Every row gives one point. Examples show where two turns around zero, p and q, send a point. Write where each new point lands after one turn and then the other. Backwards means that the second turn is done in reverse. Each puzzle has new turns, and all numbers are rounded.
In the rows, 128 means zero.

Turn p:
[158 139 172] -> [169 144  95]
[112 105 100] -> [ 92 114 137]
[126 132 105] -> [113 135 144]
[116 136 136] -> [139 119 135]
Turn q:
[138 137 130] -> [124 121 117]
[128 121 139] -> [139 122 132]
[102  92 150] -> [165 134 160]
[170 162 101] -> [ 80 109  96]
[131 127 107] -> [108 132 134]
[ 98 128 140] -> [151 151 130]
Where do these land?
q, then p: [115 147 106] -> [136 126 159]
q, then p backwards: [169 103 107] -> [ 86 108 103]
p, then q: [139 140 155] -> [104 108 121]
p, then q: [129 125 146] -> [113 120 135]
q, then p: [ 88 126 126] -> [158 153 139]

Turn p:
[156 135 148 157 145 145] -> [118  95 105 119 142 153]
[118 105 111 112 156 116] -> [130 140 164 110 146 123]
[ 87 123 131 156 158 155] -> [144 159 111  97 147 163]
[ 95 140 140 105 105  94] -> [139 150 131 119  86  94]
[151 136 112 110 132 145] -> [102 124 142 149 133 139]
[157 134  98 119 102 113] -> [111 119 134 164 135  97]
[131 122 157 137  97 129] -> [154 109 110 139 106 127]
Turn q:
[160 143  97 109  93 142] -> [152 157 140 135 116  81]
[111 145 130 106  98 175] -> [135 133 167  91  99 110]
[124 108 109 150 157 113] -> [130 122 120 164 134 158]
[106 122 141 120 124 115] -> [ 99 127 130 120 131 135]
[129  87 147 124 131 107] -> [ 95 105 103 144 120 127]
[143 143 141 154 112 132] -> [145 110 134 120 152 111]
[141 138 156 146 169 118] -> [143 111  92 116 150 155]
[108 152  99  96 154 103] -> [117 185 122 129 130 156]
[130 113 132 147 113 148] -> [135 100 144 133 121 118]
Where do these land?
p, then q: [120 115 150 136 154 150] -> [144 128 125 113  91 121]
q, then p backwards: [108 121 155 110 119 117] -> [138 157 130 125 154 118]
q, then p: [126 145 122 119 118 117] -> [111 133 125 114 118 125]
q, then p: [131 110 132 114 133 106] -> [132 155 119 129 140 120]
q, then p backwards: [216 135 156 159 139 115] -> [137 108 133 210  85 102]
q, then p: [140 109 128 125 123 144] -> [144 120 126 140 131 111]
p, then q: [ 95 152  74 133 134 133] -> [145 163 139 103 163 162]
p, then q backwards: [ 91 116 129 134 106 121] -> [157 148 107 114 134 141]
q, then p backwards: [123 149 105 123 126 149] -> [101 108 128 110 128 128]
